Each row of a before or after table is a point. The points were changed in one or more steps. Then noise was added and the rows were shuffled. The steps act on columns, c1 being the first. Name the steps. A step turns or swaps two columns, mirrors them in a line or flattens them onto one, adds a multiple of one to another, or multiplies or shifts one. Angles are multiples of 10 degrees, from the lower column toward the higher: turns from -170 to 170, lines from 10 to 170 but not 90. Use the fewest steps. Two steps may share a column if one is a turn and the other turns, adds or multiplies; they go together, in the order done. Otherwise the lowest column goes first.

Before (14 x 2)
[[-21 -17]
 [ 46  17]
 [ 55  29]
 [-11  24]
 [-21  10]
 [ 58 -47]
 [ -9 -76]
 [ -9  49]
 [ -8  50]
 [ 48 -63]
 [ 16 -76]
 [  6 -23]
 [ -8  25]
 [ 42   0]]
After (14 x 2)
[[-32  36]
 [-45  43]
 [ 23 -14]
 [ 20  13]
 [-47 -25]
 [-21 -17]
 [ 67  40]
 [-20 -19]
 [ 74  19]
 [-44 -24]
 [ -3 -23]
 [-14  38]
 [ 23  70]
 [ 43  69]]
Steps: turn c1 and c2 by 110 degrees

Before (9 x 4)
[[-70  34   2   3]
 [-12 -95  23   6]
 [ 23  51 -27   5]
 [-38  34 -36  38]
 [-35 -49  40  21]
 [ 12  26 -21   5]
 [ 31  31  55  59]
 [-45 -18 -16   6]
 [  8 -24 -26   0]]
After (9 x 4)
[[-36 -43 -13 -54]
 [ 16  13  12  16]
 [ 35  33   7 -79]
 [ 39  29  25  15]
 [-32   3  18  17]
 [-10 -45   7   9]
 [-96 -30  -7 -33]
 [ 37 -34  45  -3]
 [ 54 -67  -7  -2]]
Steps: mirror c1 and c2 in the line at 50 degrees; turn c3 and c4 by -130 degrees

Before (9 x 8)
[[-25 -21  -3  -4 -21 -59  -5  25]
 [ 41  -8  13  58   1   6   2  36]
 [-38  88  19   1 -12   5  12  33]
 [ 19 -30  19  -2 -21 -11  -5 -16]
 [ 22 -26 -22   3   8  -7  13 -20]
 [-38 -26  12  45 -24  12  12  25]
 [-23 -33  15   4   3 -16  18  35]
 [-33 -30   5  29  44 -47 -11  26]
 [-29  -5  -6  -4   0   6 -14  24]]
After (9 x 8)
[[ -5  46  -2  47  47 -40  20  15]
 [  0 -27  -1  26  49 -15 -12 -13]
 [-29  10   0  16  75  24   9  24]
 [-24  18  -1   1  -1  -7   3  28]
 [-22  10   0  30   2  17  34  20]
 [  4 -22   1  24 -15  13   3 -25]
 [ 61  -3  -1  39  -3  -5  20  28]
 [ 10  58  -1 -77  24 -21  27  22]
 [-14  30  -1  41 -71  95   1  30]]
Steps: turn c2 and c4 by -60 degrees; turn c1 and c2 by -50 degrees; multiply c3 by 0; multiply c5 by 2.5; turn c5 and c6 by 150 degrees; turn c7 and c8 by -30 degrees

Before (14 x 9)
[[ 26  -4 -51  23 -21  10 -21 -32  -5]
 [-34 -32  -8 -16  -3   8  29  24  20]
 [  8  13 -29  64   6 -34 -40  15  38]
 [-20  19 -40  43  26  29 -38  25  23]
 [ 18 -22 -46  44  23 -34   7 -15  -1]
 [-14  38 -40  -3 -15 -32 -20 -18  37]
 [ 23 -10   5  19 -29   4 -39 -18 -44]
 [ 32 -19  27   3 -43 -44 -23  27  -3]
 [  9   5 -25  20  20 -20   4  29 -15]
 [ -6 -15  36  23 -43 -33 -26  13  14]
 [ 11  37  29  15  -1  21 -41   0 -25]
 [ 38   0  36  14 -11  20 -20  -6  27]
 [-20 -20 -43  -3  29  26  11 -40  28]
 [  0  25  -2  40 -36 -16  29  12 -25]]
After (14 x 9)
[[-73 -11 -50 -14 -43 -11  27  46  -5]
 [ 10 -48  27   6 -86 -47 -12 -62  -2]
 [ -5  12 -25 -21  40 -18 -11  -9 -15]
 [-53 -55 -45 -43  46 -31 -16  35  -1]
 [-26 -25   5  -4 -57 -26  35  -5 -43]
 [  6  62  -1 -47 -72  -3 -21  -7 -26]
 [-11   1  37  -7 -22   1  31 -48  27]
 [-26  95 -40   9 -30 -36  -7  53  37]
 [ 37 -80  -7   5  -6  26 -20  10  20]
 [ 36 -37  37 -13 -86 -45   4 -34  14]
 [-16  33 -28 -46  12 -65  24   7  38]
 [  7  47 -41 -27  51 -10  56  24  23]
 [ 11  92  28   0  -2 -13  48 -30 -26]
 [-38 -51 -43  -2  59  27   8  76  29]]
Steps: add 1 times c3 to c8; turn c1 and c8 by -140 degrees; multiply c2 by 2.5; turn c4 and c7 by 160 degrees; turn c6 and c7 by 40 degrees; multiply c5 by 2

Before (11 x 12)
[[-56  22  -2 -43  75  25 -64  45  29 -34 -61  13]
 [-49 -46 -12  -2 -44  37 -48   9  61  37 -18 -28]
 [-11  38 -26  -4  42   2 -28   2  15  16 -34   2]
 [ -6 -39   6 -22 -49  45 -26 -31  56 -21  -6   7]
 [ -8 -36  -1 -39  21  80  -9   0  36  10  43 -47]
 [ 23 -10 -70 -62  68   2 -23  -7 -10  32  57  47]
 [-16 -36  43 -36 -31  44  -9  -4 -21  13 -13  22]
 [-43  31 -34 -38  -5  10 -64  17  17 -16 -20 -28]
 [ 11 -14  10 -20 -23  48 -11  44  36  -2  38   5]
 [-36 -16 -46 -48  81 -13  23 -21   4   4  80  37]
 [-19 -79 -27   0 -62  58  15  -7  11 -23  -6   6]]
After (11 x 12)
[[-45 -20 -29   7   3  93  -9   4  -1  27 -59  12]
 [-61  38   6  27  62   6  73  42 -40  26  78  20]
 [-86 -22 -54   3 -82   3 -20  -3 -43   0  82  65]
 [-63 -13  -8  68  17  59  41  11  -5 -43 -47 -53]
 [-77  31 -25  13  20 -16  63  27 -41  10  -2 -47]
 [ 16  23  27  36 -41  42  12  37 -17   2 -25   8]
 [ 31   7  37 -17  11  57  11 -23 -32 -12 -27  37]
 [ -7  23   2  38 -42  81  10   7 -42  -9  21 -78]
 [-50  -6 -66  -5 -56   8  23  15 -64 -36  65  83]
 [ -1  -4 -15  55   6  54  31 -34 -23  14 -50  11]
 [-35  33 -18  14  34 -22  28   3  -4 -22  43   5]]
Steps: add 1 times c3 to c1; turn c3 and c8 by -20 degrees; turn c2 and c6 by -40 degrees; swap c4 and c9; turn c5 and c11 by 90 degrees; turn c7 and c10 by 170 degrees; multiply c12 by 1.6
